Every row gives one point. Each copy is the shape, with its points in the same order, turned, moved and blurred by noise. Is it also mirrored, or only turned?

Shape (5 x 2):
|  0.188 | -0.119 |
| -0.162 |  0.389 |
|  0.006 |  0.271 |
| -0.064 | -0.087 |
| -0.098 | -0.345 |
Copy 1, 5 rows:
|  0.059 |  0.149 |
|  0.107 | -0.401 |
|  0.186 | -0.202 |
| -0.144 |  0.027 |
| -0.334 |  0.190 |
Copy 1 is: mirrored
Copy 2, 5 rows:
|  0.087 | -0.237 |
| -0.266 |  0.302 |
| -0.233 |  0.106 |
|  0.144 |  0.018 |
|  0.407 | -0.013 |
Copy 2 is: mirrored
Copy 3 (5 x 2):
|  0.280 | -0.059 |
| -0.299 | -0.193 |
| -0.088 | -0.239 |
|  0.040 |  0.065 |
|  0.213 |  0.278 |
Copy 3 is: mirrored

Shape, 9 rows:
| -0.178 |  0.044 |  0.254 |
| -0.211 |  0.052 | -0.030 |
| -0.076 |  0.267 | -0.032 |
| -0.162 | -0.153 |  0.412 |
|  0.033 | -0.018 | -0.063 |
|  0.144 |  0.106 | -0.063 |
|  0.136 |  0.187 | -0.119 |
|  0.191 | -0.085 | -0.079 |
|  0.103 | -0.002 |  0.594 |
Copy 1 (9 x 3):
| -0.118 | -0.006 |  0.397 |
| -0.231 | -0.049 |  0.127 |
| -0.241 |  0.194 |  0.096 |
|  0.094 | -0.135 |  0.515 |
| -0.011 |  0.077 |  0.024 |
|  0.014 |  0.235 | -0.003 |
| -0.027 |  0.323 | -0.018 |
|  0.165 |  0.097 | -0.028 |
|  0.186 |  0.130 |  0.641 |
Copy 1 is: only turned
Copy 2 (9 x 3):
| -0.170 |  0.071 |  0.394 |
| -0.113 | -0.134 |  0.102 |
|  0.116 | -0.116 |  0.293 |
| -0.287 |  0.334 |  0.323 |
|  0.058 |  0.061 |  0.084 |
|  0.210 |  0.045 |  0.121 |
|  0.279 | -0.011 |  0.182 |
|  0.190 |  0.177 | -0.001 |
| -0.083 |  0.511 |  0.524 |
Copy 2 is: mirrored
Copy 3, 9 rows:
| -0.105 |  0.159 |  0.198 |
| -0.030 |  0.247 | -0.058 |
|  0.145 |  0.376 |  0.033 |
| -0.205 | -0.034 |  0.284 |
|  0.080 |  0.083 | -0.063 |
|  0.271 |  0.103 | -0.036 |
|  0.307 |  0.240 | -0.066 |
|  0.231 | -0.028 | -0.104 |
|  0.025 | -0.110 |  0.532 |
Copy 3 is: only turned

Shape:
| -0.157 |  0.290 |  0.060 | -0.137 |
|  0.048 | -0.050 | -0.251 | -0.031 |
| -0.227 | -0.023 |  0.155 | -0.036 |
| -0.255 |  0.048 |  0.064 | -0.228 |
|  0.282 |  0.115 | -0.068 |  0.003 |
| -0.190 | -0.334 |  0.388 | -0.035 |
| -0.076 | -0.207 | -0.219 |  0.100 |
|  0.021 | -0.086 | -0.245 |  0.000 |
| -0.396 | -0.052 |  0.347 | -0.434 |
Copy 1:
| -0.282 | -0.080 |  0.089 | -0.236 |
|  0.058 | -0.092 | -0.181 | -0.018 |
| -0.302 |  0.164 |  0.032 |  0.072 |
| -0.335 |  0.169 | -0.049 | -0.160 |
|  0.195 | -0.033 |  0.058 | -0.135 |
| -0.248 |  0.460 |  0.093 |  0.261 |
| -0.011 | -0.088 | -0.238 |  0.189 |
|  0.090 | -0.072 | -0.224 |  0.012 |
| -0.574 |  0.432 | -0.056 | -0.158 |
Copy 1 is: mirrored
Copy 2 (9 x 4):
|  0.006 |  0.190 |  0.001 | -0.403 |
|  0.134 |  0.064 | -0.274 |  0.008 |
| -0.157 | -0.096 | -0.045 | -0.252 |
| -0.072 | -0.045 | -0.169 | -0.442 |
|  0.331 |  0.103 |  0.045 |  0.009 |
| -0.249 | -0.454 |  0.035 | -0.208 |
| -0.042 | -0.030 | -0.325 |  0.085 |
|  0.084 |  0.050 | -0.265 |  0.023 |
| -0.162 | -0.292 | -0.109 | -0.672 |
Copy 2 is: only turned
Copy 3, 9 rows:
| -0.103 |  0.282 |  0.031 |  0.120 |
|  0.133 | -0.128 |  0.129 | -0.049 |
| -0.200 | -0.023 | -0.072 |  0.246 |
| -0.285 |  0.084 |  0.040 |  0.094 |
|  0.263 |  0.043 | -0.119 | -0.099 |
| -0.337 | -0.277 | -0.326 |  0.259 |
|  0.085 | -0.294 |  0.144 |  0.112 |
|  0.121 | -0.169 |  0.135 | -0.022 |
| -0.649 |  0.087 | -0.121 |  0.111 |
Copy 3 is: mirrored

Shape (7 x 4):
|  0.220 |  0.155 | -0.208 |  0.022 |
| -0.118 | -0.057 | -0.065 |  0.313 |
|  0.255 | -0.002 |  0.092 |  0.122 |
|  0.057 |  0.143 |  0.008 |  0.134 |
|  0.590 | -0.180 | -0.076 | -0.200 |
| -0.262 | -0.292 | -0.341 | -0.271 |
|  0.056 |  0.260 |  0.016 | -0.088 |
Copy 1 (7 x 4):
|  0.100 |  0.146 | -0.048 |  0.213 |
| -0.239 |  0.064 |  0.343 |  0.184 |
| -0.199 |  0.208 | -0.048 |  0.067 |
| -0.075 |  0.242 |  0.143 |  0.056 |
| -0.091 |  0.055 | -0.493 |  0.047 |
|  0.125 | -0.450 |  0.175 | -0.151 |
|  0.067 |  0.285 |  0.125 | -0.079 |
Copy 1 is: mirrored
Copy 2, 7 rows:
|  0.207 |  0.226 |  0.214 | -0.050 |
| -0.147 | -0.043 |  0.308 |  0.198 |
|  0.176 | -0.121 |  0.296 | -0.105 |
| -0.006 |  0.043 |  0.274 | -0.087 |
|  0.649 | -0.090 |  0.042 | -0.065 |
| -0.029 |  0.092 | -0.373 |  0.337 |
|  0.006 |  0.141 |  0.128 | -0.268 |
Copy 2 is: only turned
Copy 3, 7 rows:
|  0.178 |  0.093 |  0.003 |  0.214 |
| -0.049 | -0.232 | -0.352 |  0.112 |
|  0.024 | -0.232 |  0.093 |  0.178 |
| -0.059 | -0.042 | -0.087 |  0.136 |
|  0.463 | -0.205 |  0.363 |  0.153 |
|  0.430 | -0.047 | -0.331 | -0.382 |
| -0.062 |  0.124 |  0.050 |  0.009 |
Copy 3 is: only turned

Shape, 11 rows:
|  0.365 |  0.189 |  0.027 | -0.251 | -0.217 | -0.427 |
|  0.196 |  0.244 |  0.105 | -0.237 | -0.289 | -0.152 |
|  0.120 | -0.169 |  0.178 |  0.145 | -0.039 |  0.097 |
|  0.008 | -0.133 | -0.078 | -0.156 | -0.015 |  0.148 |
|  0.002 | -0.218 |  0.202 |  0.323 |  0.176 |  0.146 |
|  0.430 | -0.014 |  0.139 | -0.185 | -0.387 | -0.259 |
| -0.257 | -0.475 |  0.156 | -0.161 |  0.200 | -0.009 |
|  0.371 |  0.082 |  0.136 | -0.206 | -0.244 | -0.347 |
|  0.288 | -0.081 | -0.152 |  0.007 |  0.230 |  0.091 |
| -0.182 | -0.108 |  0.271 | -0.075 |  0.132 | -0.023 |
|  0.105 | -0.016 | -0.260 |  0.247 | -0.078 | -0.059 |
Copy 1 (11 x 6):
|  0.194 |  0.282 |  0.081 | -0.428 | -0.424 |  0.196 |
|  0.065 |  0.326 | -0.028 | -0.278 | -0.323 | -0.005 |
|  0.067 |  0.044 |  0.288 |  0.060 |  0.084 | -0.018 |
| -0.170 |  0.024 |  0.013 | -0.080 |  0.093 |  0.141 |
|  0.204 | -0.142 |  0.280 |  0.198 |  0.240 | -0.039 |
|  0.039 |  0.404 |  0.320 | -0.326 | -0.385 |  0.137 |
| -0.069 | -0.194 |  0.215 | -0.298 |  0.480 |  0.060 |
|  0.166 |  0.297 |  0.207 | -0.413 | -0.369 |  0.131 |
|  0.001 | -0.191 |  0.067 |  0.081 | -0.133 |  0.288 |
|  0.139 | -0.101 |  0.092 | -0.213 |  0.255 | -0.123 |
|  0.231 |  0.199 |  0.009 |  0.169 |  0.011 |  0.355 |
Copy 1 is: mirrored
Copy 2:
|  0.211 | -0.006 |  0.288 |  0.229 |  0.034 | -0.495 |
|  0.198 | -0.170 |  0.186 |  0.245 | -0.031 | -0.159 |
| -0.209 |  0.151 |  0.023 |  0.012 |  0.088 |  0.090 |
|  0.042 | -0.067 | -0.052 | -0.237 |  0.081 |  0.018 |
| -0.241 |  0.333 | -0.078 | -0.090 |  0.082 |  0.192 |
| -0.058 | -0.173 |  0.279 |  0.278 |  0.158 | -0.355 |
| -0.040 |  0.120 | -0.484 | -0.226 |  0.376 |  0.024 |
|  0.119 | -0.048 |  0.208 |  0.229 |  0.091 | -0.390 |
| -0.013 |  0.240 |  0.199 | -0.360 |  0.025 | -0.144 |
|  0.134 |  0.202 | -0.284 |  0.049 |  0.186 |  0.112 |
| -0.206 |  0.058 |  0.063 | -0.142 | -0.254 | -0.210 |
Copy 2 is: mirrored
